Every row gives one point. To make a cloud, some directions were put in groups of two or more. Within a group, all points are equally far from the middle, so they leave a hole (a ring in 2 directions, a hollow ball in 3). The other directions are filled evenly. Then the cloud was stretched, turned, moved and blurred a little. Count the holes, and give their numbers of directions, smallest first.
(in the rows, 100 means zero)

Cloud, 13 rows:
[[142,106],
[113,162],
[47,132],
[104,74],
[120,162],
[151,140],
[140,155],
[34,115],
[54,66],
[57,141],
[60,65],
[135,158],
[63,65]]
Holes: 1 (2)

Cloud, 29 rows:
[[122,95,75,176],
[83,61,129,64],
[83,50,88,76],
[73,49,99,74],
[114,134,45,151],
[78,171,124,122],
[74,71,137,61],
[72,186,90,122],
[92,142,145,139],
[91,89,106,185],
[105,133,147,149],
[63,143,61,20],
[19,71,81,103],
[147,124,122,45],
[69,102,140,46],
[17,142,52,128],
[131,98,133,44],
[55,103,147,126],
[44,138,131,58],
[78,110,38,49],
[126,107,142,169],
[116,181,69,126],
[136,118,125,38],
[57,161,130,106],
[54,106,72,172],
[125,111,129,35],
[60,147,81,17],
[106,125,118,23],
[90,146,69,20]]
Holes: 2 (2, 2)

Cloud (52 x 6):
[[47,119,165,45,41,131],
[103,74,37,107,50,128],
[150,50,121,120,53,76],
[76,131,53,146,145,87],
[111,33,145,121,155,105],
[97,98,79,10,75,151],
[157,102,81,90,158,75],
[85,175,148,64,88,137],
[92,178,108,111,64,131],
[169,73,59,102,99,65],
[116,97,107,52,159,72],
[91,74,47,106,39,125],
[113,50,135,47,152,81],
[167,124,103,43,47,148],
[90,115,134,144,67,129],
[95,143,57,90,48,66],
[109,162,126,129,80,132],
[30,156,130,40,60,122],
[48,126,99,44,129,141],
[162,123,87,49,84,164],
[115,115,49,98,55,61],
[77,77,184,63,41,105],
[64,175,104,65,111,137],
[82,25,71,77,69,71],
[104,49,99,80,35,153],
[78,95,140,20,16,137],
[80,90,158,58,126,155],
[15,81,100,90,60,70],
[133,154,138,104,44,113],
[181,106,121,54,114,139],
[28,92,114,61,27,121],
[45,75,97,47,24,122],
[142,41,66,118,81,60],
[71,82,172,117,83,118],
[100,81,156,152,112,89],
[174,28,103,119,93,102],
[131,147,148,130,89,98],
[107,55,24,118,110,115],
[125,42,85,97,71,166],
[110,121,124,71,160,63],
[99,89,125,23,55,43],
[70,72,54,107,41,93],
[120,169,147,103,78,119],
[88,26,74,89,67,63],
[132,16,130,92,63,78],
[116,115,43,125,129,157],
[172,97,138,26,61,110],
[113,5,103,69,114,75],
[91,118,131,40,124,164],
[90,151,62,79,46,71],
[127,116,33,110,120,153],
[176,113,116,60,116,147]]
Holes: 3 (2, 2, 2)

Cloud, 103 rows:
[[66,160,63,98,101,99,111,131,102],
[106,80,106,109,145,67,111,127,140],
[131,87,59,55,83,68,144,80,98],
[135,76,144,118,123,95,133,106,112],
[85,125,114,81,83,71,73,103,88],
[81,76,122,125,100,150,121,62,109],
[87,78,106,135,103,146,147,92,86],
[67,131,113,131,86,136,96,141,125],
[84,87,128,67,87,143,97,96,139],
[121,100,93,50,120,99,92,129,73],
[56,88,53,108,145,114,94,153,85],
[149,130,92,121,76,135,153,109,104],
[105,83,125,90,130,112,140,93,120],
[115,108,137,100,113,165,134,114,135],
[100,130,107,111,166,95,94,94,126],
[139,128,131,115,138,101,91,90,73],
[94,128,101,162,158,140,99,97,119],
[122,103,88,174,108,115,125,145,125],
[90,105,113,80,157,136,132,125,65],
[87,106,87,93,85,153,66,125,108],
[92,168,118,80,116,126,57,88,131],
[71,88,154,124,128,89,79,71,109],
[81,126,130,134,122,142,116,103,136],
[113,169,108,112,108,107,106,104,120],
[79,169,88,126,112,118,124,118,91],
[87,145,69,77,112,134,111,80,90],
[68,120,55,113,70,97,109,130,144],
[54,127,80,106,61,103,90,88,166],
[126,91,99,51,79,70,110,104,93],
[95,117,63,107,67,141,154,73,133],
[72,154,95,111,174,119,65,119,134],
[97,119,77,76,158,101,87,112,98],
[114,148,154,102,114,63,64,101,80],
[100,131,124,77,78,150,131,121,112],
[101,96,87,108,71,76,104,112,86],
[112,110,105,104,124,47,85,87,118],
[127,78,171,101,121,107,120,64,127],
[80,91,84,150,118,120,143,124,108],
[94,60,88,102,72,125,113,134,70],
[99,153,47,76,97,140,110,90,68],
[144,82,116,59,117,112,71,108,126],
[141,74,68,123,97,137,137,78,128],
[96,135,79,66,104,92,91,131,90],
[114,74,109,94,155,91,147,74,75],
[89,173,61,154,103,107,119,128,118],
[51,76,103,83,139,78,138,113,120],
[98,91,133,128,90,36,111,100,133],
[102,113,110,99,129,111,84,140,134],
[110,156,79,87,91,138,120,92,121],
[109,91,111,98,27,83,110,61,131],
[126,131,162,93,68,79,95,114,138],
[73,103,79,90,136,109,104,47,92],
[76,124,80,92,75,116,57,85,85],
[104,107,94,71,146,115,61,123,54],
[31,56,85,121,127,95,124,114,132],
[85,86,81,89,195,91,82,137,66],
[98,119,95,65,147,104,135,106,92],
[85,112,101,85,89,101,119,89,163],
[87,91,85,77,144,66,77,109,88],
[82,140,67,98,153,49,78,95,112],
[54,125,117,112,133,80,132,82,127],
[121,33,97,100,114,94,169,76,75],
[84,90,128,42,109,121,95,100,106],
[64,128,52,90,118,99,125,75,117],
[127,95,148,93,129,75,121,62,78],
[77,87,109,51,144,119,90,70,82],
[101,124,126,106,116,47,78,100,156],
[74,95,144,96,101,112,96,98,170],
[104,90,90,116,118,140,66,135,95],
[123,139,95,94,131,59,99,99,131],
[66,143,113,73,86,115,71,51,155],
[78,134,118,99,140,78,76,110,127],
[55,88,127,60,85,103,119,117,101],
[126,102,117,91,111,78,108,96,102],
[75,104,101,117,121,93,81,131,90],
[148,76,73,106,120,130,125,97,86],
[91,89,91,111,102,65,120,159,77],
[69,108,127,119,165,134,87,126,63],
[72,140,139,112,85,92,99,117,81],
[67,137,80,120,65,114,121,77,121],
[105,107,107,78,60,84,96,68,96],
[95,128,138,110,113,104,65,51,111],
[127,116,111,123,49,128,102,56,137],
[90,93,115,133,85,144,96,75,137],
[121,100,66,44,122,42,111,73,96],
[80,83,51,71,88,117,159,101,84],
[103,96,126,64,104,80,74,64,119],
[146,96,101,100,68,104,74,65,106],
[124,51,103,101,123,95,93,74,104],
[122,87,86,115,92,89,81,96,88],
[139,92,111,84,112,95,152,101,124],
[103,100,134,102,142,63,51,109,121],
[145,143,80,101,151,75,82,81,130],
[126,82,115,131,133,84,141,110,69],
[107,97,134,117,133,127,92,98,75],
[103,70,98,70,122,135,131,106,125],
[74,83,112,126,137,134,114,58,99],
[128,116,91,90,104,57,98,103,127],
[101,63,102,122,122,96,53,95,79],
[73,158,117,113,116,110,96,77,91],
[83,97,69,101,136,130,114,35,90],
[125,85,122,76,138,86,89,66,92],
[91,67,117,126,131,88,73,98,164]]
Holes: 0
